Every row gives one point. The points of each table are mixes of a few directions, plus a little noise. Count the directions of each table, and those that both share. Where both have some left over, give the other angles between the two spaces (their principal angles), to ten degrees, smallest first.

First (5 x 3):
[[  0.2   0.1  -1.5]
 [  0.2   0.2  -1.3]
 [  2.1   0.9 -11.5]
 [ -0.6   0.0   3.1]
 [ -1.9  -0.6  11.4]]
Second (4 x 3):
[[-3.6 -0.1 -0.6]
 [ 1.4  0.1  0.2]
 [11.3  0.3  1.9]
 [-9.1 -0.3 -1.4]]
Directions: first 1, second 1, shared 0; angles 90

First (7 x 8):
[[ -3.2  -0.3   4.2   5.6  -2.7   0.1  -3.4   0.8]
 [ -2.1   0.1   3.2   3.7  -1.8  -0.1  -2.1   0.3]
 [ -1.8   0.2   2.3   3.3  -1.4   0.0  -1.8   0.5]
 [ -2.5   0.1   3.2   4.1  -1.9  -0.3  -2.4   0.5]
 [ 10.5  -0.1 -13.1 -17.8   7.5   1.1   9.8  -2.1]
 [  2.7  -0.1  -3.6  -4.4   1.9   0.7   2.4  -0.6]
 [ -3.3   0.0   4.1   5.3  -2.5  -0.4  -3.0   0.7]]
Second (7 x 8):
[[  2.4   6.9  -0.2   1.7  -8.8   5.0  -4.0   8.2]
 [ -1.6  -4.1   0.4   3.8   5.7  -3.1   1.0  -0.4]
 [  2.3   0.3  -0.8  -2.9   4.0  -0.8   1.3  -4.5]
 [  1.1  -9.6  -5.4  -7.4   1.4  -4.6   8.4   4.5]
 [ -0.7   2.0   1.1   4.8   6.3  -0.3  -2.2  -4.6]
 [  2.5   2.8   4.5  -4.1 -12.6   0.3  -2.8   0.9]
 [ -5.9   1.9   0.1   3.6   3.5   3.8  -1.6  -3.9]]
Directions: first 1, second 5, shared 1

First (11 x 12):
[[  3.5  -5.7  -1.9  -2.3  -1.3   0.3   7.9  -2.3  -5.8  -2.9   0.0   6.9]
 [ -6.1   4.9   1.8   1.0  -1.7   2.2  -4.0   1.9   5.8  -1.8   0.6  -3.7]
 [  2.0   1.1  -0.2  -0.5   4.4  -1.1  -1.3   0.0   3.4   2.7   1.2   2.6]
 [ -9.4  -5.0   3.3  -5.8  -2.4   0.4  16.0  -3.3   4.4 -17.1   5.1   6.2]
 [  0.9   3.3  -1.7   1.7  -3.0   3.7  -3.7   1.9   0.0   2.1  -0.5   2.6]
 [  8.3   1.8  -4.3   1.1   1.7   2.0  -4.1   1.6  -1.8   7.9  -0.8   7.2]
 [  0.9  -2.4   0.6   0.0   1.2  -3.2   1.2  -1.1  -2.8   0.6  -1.1  -3.5]
 [ -2.0   3.8   1.9   1.1   3.2  -1.6  -5.4   1.1   5.7   2.6   0.7  -5.2]
 [ -8.6   5.7   4.2   2.4  -1.9  -0.1  -6.9   1.8   6.3  -1.4  -0.4 -11.7]
 [  3.3  -3.9  -2.4   2.1  -6.9   1.3   0.4  -0.6 -12.8   1.1  -5.2  -2.7]
 [  7.2  -2.6  -1.5  -0.9   6.4  -4.0   0.0  -1.3  -2.2   5.8  -0.3   2.3]]
Second (9 x 12):
[[  6.2  -5.5   2.9  -2.4   2.7  -0.5   2.4   1.0   0.1   1.6  -0.2  -0.7]
 [  0.7  -1.2   2.9  -0.6  -0.8   1.7  -0.4   1.9   2.1  -0.3  -0.1  -2.9]
 [ -3.7   2.6   1.6   1.0  -3.0   2.5  -2.5   1.7   2.6  -1.6  -0.1  -3.2]
 [-15.1  13.1  -4.3   5.4  -7.8   3.0  -6.8  -0.6   1.9  -4.3   0.4  -1.1]
 [ 15.0 -12.4   2.5  -5.1   8.4  -4.2   7.4  -0.6  -3.3   4.7  -0.2   3.0]
 [ -0.3   1.7  -7.5   1.1   2.8  -4.8   2.1  -5.0  -6.0   1.4   0.4   7.9]
 [ -8.3   6.4   1.2   2.5  -5.8   4.1  -4.9   2.2   3.9  -3.3   0.0  -4.5]
 [  3.2  -1.7  -4.0  -0.5   3.7  -3.9   3.0  -3.3  -4.5   2.0   0.2   5.5]
 [  2.3  -2.8   4.7  -1.3  -0.5   2.3  -0.3   2.8   3.1  -0.3  -0.1  -4.2]]
Directions: first 4, second 2, shared 1; angles 70
